Each row of a before or after table is a point. One or more steps were done to the points. Then noise was added and the rows were shuffled. The steps act on how far a point lies along the listed directions, d1 being the first. What was done? A step turns or swaps two directions, mirrors them in a line or flattens them onto one, adds a multiple of one to another, or multiplies one. Angles are multiples of 10 degrees, from the lower direction toward the higher: turns from -170 to 170, lines from 10 to 170 but not 90. Use the fewest steps. Two steps may share a direction if one is a turn and the other turns, adds or multiplies; they go together, in the order done. Otherwise the lowest direction goes first.
(in the rows, 128 means zero)

Directions:
(1): [161 177 119]
(2): [175 100 150]
(3): [142 109  74]
Before (10 x 3):
[[ 97 110 150]
 [ 97  93 156]
 [112  90 154]
 [128 124 116]
 [ 96 209  88]
 [ 82 190  31]
 [126 102 129]
 [124 137 123]
 [130 110  82]
 [120 109 134]]
After (10 x 3):
[[146 142 135]
 [126 135 127]
 [140 156 139]
 [125 118 129]
 [121 156  81]
 [150  72  20]
 [167 151 152]
 [126  45  74]
 [160 157 161]
 [168 130 148]]
Steps: turn d1 and d3 by -160 degrees; turn d2 and d3 by -120 degrees

Directions:
(1): [147 147  93 126  99 160 202 136]
(2): [125 133  56 153 132  74 117 149]
(3): [ 99  73 136 139  81  96 154  89]
(4): [170  78 133 183 119 156 115 162]
(5): [ 98 151 175 156 126  98 160 184]
(6): [194 164 153 143 106  88 127  98]
Before, 14 rows:
[[166  97  96 129  96 110 130  94]
 [205 119 111 123 148 226  91 102]
 [158 168  76 119 136 133 137 142]
 [105 107 136 133  96 145 156 105]
 [105 132  62 128 113 139 172 176]
 [169  91 116 132  47 155 148  52]
 [156 166  76 123 129 138 163 171]
 [ 77 136 218  56 132 134  90  75]
 [ 98 156  88  62 151 124 109 107]
 [106  65 169 165 128 121 111 120]
 [ 94 152 185 128 145 137 103 121]
 [173 151  77 106 110 132 140  83]
 [175 149 159 110 133 172 142 140]
 [160  81 136 143 105  45  75  60]]
After (14 x 8):
[[104 144  83  95 155 149 138 160]
 [103 142 154  82 104  98 148  84]
 [153 180 106 102 118 117 155 111]
 [ 65 121 137 129 145 127  99 121]
 [139 146  79 125 105 114 166 118]
 [177 157 149 111  89 159 172 109]
 [168 109 104 155 107 115 140 142]
 [ 11  64 141 101 127 108  99 126]
 [150  74 117 189 122  51  81 144]
 [131  79 161 171 151 143  92 151]
 [168 185 106  96 114 134 169 121]
 [120  92 125 153 103 158 143 126]
 [138  87  68 177  79 159 153 159]
 [123 171  89 113 172 181 129 167]]
Steps: flatten d1 and d5 onto the line at 170 degrees; swap d2 and d6; turn d3 and d4 by 50 degrees

Directions:
(1): [153 115  93 130  30 148 145 143 116 126 104 159]
(2): [ 75 151 154  93 123 157 103 167  94 185 131 167]
(3): [147 108 156 130 135 192 166 105  57 118 155 101]
(4): [120  66 115 113 159 142 152 138 153 103 164 202]
Before (12 x 12):
[[104 142 136 112 105 164 119 124  82 148 144 130]
 [132 131 133 135 145 114 116 106 132 115 129 112]
 [137 113 102 127 128 122 142 118 142  95 130 172]
 [154 109 127 138 119 147 144 125 101 109 112 122]
 [132  89  98 129 120  99 116 131 184 117 120 172]
 [126 155 104 126 120  81 123 136 171 145  92 139]
 [140 132  96 136 110  84 119 118 178 108 108 143]
 [120 139 129 129 146 128 147 113 112 129 148  91]
 [108  99 120 115 124 128 114 163 152 150 143 190]
 [ 83 114 159  72 215 159 124 138 104 151 184 174]
 [107  92 131 111 121 171 128 147 119 123 154 204]
 [127 132 125 122 145 131 129  90 145 115 135 101]]
After, 12 rows:
[[103 144 141 110  58 174 104 171  74 194 119 153]
 [ 38 220 137  45  77 128  43 201 105 245  92 186]
 [180 110 119 155  74 143 141  91 106 107 105  79]
 [ 49 139 140  78 134 163  91 155 110 177 147 199]
 [147 138 144 133 134 150 163 105  83 128 124  82]
 [154  90 102 142 140 112 144 126 150  91 114 147]
 [144 127 103 138 145 108 131  84 182  97 126  89]
 [ 79 153 132 100  48 164  88 179 101 173 108 202]
 [120 131 110 130 150  91 137 127 162 122 139 117]
 [147 129 124 150 141 101 119  95 141  98 126 105]
 [170 130  92 145  82 122 144 100 121  92 109 127]
 [195 119 116 159 115 136 162  62 118  70 119  65]]
Steps: turn d1 and d4 by -60 degrees; turn d3 and d4 by 140 degrees; multiply d2 by 2.5

Directions:
(1): [151 113 143  81 199 136 187 101 118 129 147  88  74 169 130  97 135 123
 178  96]
(2): [139 160  68 124 127 147 137 135  86 149  39  96  94 161 130 143  68 121
  97 136]
(3): [115 130 143 153 100 105 176 162 168  59  87 163  92 127 164 110 108 168
 127  68]
Before:
[[127 130 119 109 149 124 143 102 134 151 138 111 117 148 130 142 127 124
  128 139]
 [144 145  97 106 141 131 208 138 125  97  46  97  40 173 162  98  75 165
  135  65]
 [127 127 136 158 114 118 138 141 132 109 117 129 121 126 139 134 118 134
  123 130]
 [136 117 135 114 138 128 148 124 116 152 117  97 124 139 111 129 112 115
  126 131]
 [157 124 150  98 169 127 195 116 129 105 101 110  78 161 144  78 105 138
  167  87]
 [142 105 138 114 174 137 154 110 118 140 157  92 113 143 113 100 140 110
  156 120]
 [125 149  74 136 116 152 114 127 104 158  73 129 131 137 120 149  98 132
   83 143]
 [142 116 160 100 174 130 158 127 149 106 155 108 117 136 126  99 150 133
  164  96]
 [125 149 110 137 110 122 143 158 148  88  62 157 105 114 156 130  83 149
  104 105]]
After, 9 rows:
[[126 132 114 112 141 125 131 102 131 156 139 113 128 142 126 148 127 121
  121 149]
 [134 107 146 103 175 137 173 104 143 123 162 130 103 145 129 102 154 142
  158  92]
 [137 121 151 127 117 132  67 106 120 167 173 138 201  96 101 125 153 104
  126 187]
 [134 112 143 114 139 128 138 121 119 156 136 101 137 131 108 130 124 111
  129 139]
 [127 119 149 155 120 116 135 136 137 110 141 131 129 120 137 130 134 133
  133 131]
 [135 125 102 138 135 145 101 120  97 169 126  97 149 127 101 132 122  98
  111 165]
 [122 110 172 123 135 113 126 132 176  92 177 172 146  87 141 116 156 139
  148 113]
 [130 144 111 134 114 143  75 140 119 150 118 118 178 108 105 147 128 115
   99 165]
 [124  97 173 116 126 123  77  98 153 155 247 138 195  82 106 120 205 125
  153 160]]
Steps: turn d2 and d3 by 130 degrees; turn d1 and d3 by -110 degrees

Directions:
(1): [ 93 124 198 148 162 117 105 120 102 109 122 188 124 135 139 166 141 150
  99  67 130 165 137 163 233 102  72  99 113 145 130 148 158 131  95 100
 193 137 165 126 131 144 116 131 172  84 152  63]
(2): [146 142 168  95 121 154 188  53  78  80 118 124 153 132  91 148 122 119
 128 152 170 114 158 122 157 110 168 101  63  82 159  23 159 154 151 145
  88 140 135 125  78 118  91 119 142 107  88 109]
(3): [ 91 137 160 100  76 143 173 151 155  98  92  60 117 120 118  78 122 147
 101  95  88 194  75 130 116  76 134 109 190  94 179 139 164 156  66 190
 113 190 147 125 130 116 121 127 149 155 142 123]
Before:
[[142 130  83 128 111 131 126 163 158 151 134  97 122 121 141  98 121 128
  143 140 103 125 120 116  63 151 141 153 175 137 114 161 101 113 134 139
  108 117 106 127 138 116 143 129 100 165 133 164]
 [126 121  98 149 135 108  90 155 161 166 141 127 123 122 142 114 138 126
  133 128 109 119 110 131  95 134 114 150 173 159 100 188 106 110 131 110
  157 112 120 128 159 145 146 127 120 144 141 143]
 [125 123 129 149 153 119  99 133 138 140 140 151 121 138 141 147 131 140
  119 111 125 129 143 139 149 139 105 138 136 150 102 150 124 123 129 100
  162 116 141 125 133 138 134 133 125 118 137 108]
 [150 129 101 120 107 141 137 126 136 138 122  97 121 126 129 111 133 122
  148 159 125 108 132 117  81 133 144 137 141 118 129 117 105 134 138 136
  102 122 103 139 121 132 131 125 109 148 115 150]
 [121 120 134 141 137 124 113 158 140 139 133 136 120 142 142 128 127 136
  131 116 116 139 120 142 139 132 115 127 146 146 113 164 134 115 122 114
  157 121 137 121 155 134 146 132 125 127 144 119]
 [125 127 130 143 145 119 105 134 125 127 122 156 124 122 139 141 132 120
  132 115 131 134 132 121 131 131 110 145 131 145 109 144 129 120 126 105
  139 119 139 136 136 136 139 133 127 114 136 125]
 [156 142 108 117 111 139 145 122 128 126 133 101 139 130 110 112 121 108
  145 155 136 108 137 112  87 137 151 142 118 115 138  92 128 141 154 152
   89 125 111 125 108 104 133 127 104 142 122 153]
 [146 137 109 131 106 131 142  98 129 131 128 109 139 119 114 113 123 105
  140 163 136  99 133 102  89 136 158 138 129 109 123  95 115 125 164 140
   93 123 108 135 113 125 124 122 103 134 130 148]
 [118 120 101 143 117 114 110 178 162 139 130 107 114 108 131  93 124 136
  132 121 100 144 100 124 104 133 118 135 164 140 120 180 118 128 101 139
  144 128 111 131 158 132 144 132 117 158 155 146]
 [137 131 109 112 101 129 146 155 150 132 123  81 119 127 129 100 124 122
  140 146 116 135 114 121  82 132 150 146 150 122 133 135 113 125 134 158
  115 132 107 123 139 117 142 115 108 155 119 154]]
After (10 x 48):
[[125 121 112 155 149 114  90 154 152 152 145 144 117 136 145 139 132 139
  124 111 115 128 135 137 130 146 102 145 152 161  90 173 116 118 125 100
  165 110 133 126 145 139 144 137 117 127 143 120]
 [106 114  87 159 126  97  76 215 183 163 136 115 101 103 150  85 125 142
  130 102  81 155  82 127 100 138  92 147 197 168 104 234 106 117  86 124
  169 122 111 131 184 138 162 135 115 165 174 147]
 [115 117 118 153 141 119  98 180 154 156 139 138 111 141 154 123 128 138
  128 106 105 141 112 146 132 136 103 136 168 162 104 192 120 107 115 111
  170 118 132 120 170 139 158 134 120 136 154 127]
 [137 122  67 141 120 122 102 193 176 169 140 100 113 119 157  91 124 130
  142 131  88 132 108 118  54 157 122 162 200 152 100 202  90 103 123 130
  124 113 106 127 155 120 155 135  96 170 147 168]
 [119 114  72 168 138  94  55 195 193 194 147 126 107 118 162 102 143 129
  137 117  83 122  92 133  75 147  92 167 211 185  84 249  85  96 122 104
  176 106 114 131 188 149 168 132 110 161 160 158]
 [133 131 112 120 106 124 133 163 155 138 125  87 116 130 132  97 120 127
  136 135 110 139 110 127  88 131 136 146 157 127 132 147 114 123 128 152
  128 130 109 124 143 122 146 116 112 153 127 153]
 [150 136 115 122 104 139 155  80 120 122 125 104 142 120 106 118 122 102
  142 171 143  91 138  99  90 133 169 135 117  99 128  74 122 131 169 142
   83 124 111 135 103 122 117 117 103 135 120 148]
 [151 128 101 119 107 143 137 127 135 137 120 100 120 123 128 110 134 126
  152 163 126 107 132 119  82 129 143 134 144 117 129 117 104 136 140 133
  104 123 102 141 120 131 131 125 108 149 115 152]
 [160 144 114 109 108 144 159 103 119 116 133  99 144 133 103 111 119 106
  148 159 145 103 143 111  91 134 156 137 105 103 145  68 135 148 159 156
   78 128 113 128  96 104 123 126 105 138 114 149]
 [124 125 118 147 143 116  95 144 137 135 126 152 118 120 144 136 132 120
  131 115 122 132 127 121 118 138 110 150 146 150 104 162 123 117 126 107
  143 114 131 136 141 135 143 137 118 123 143 132]]
Steps: add 0.5 times d3 to d1; multiply d2 by 2
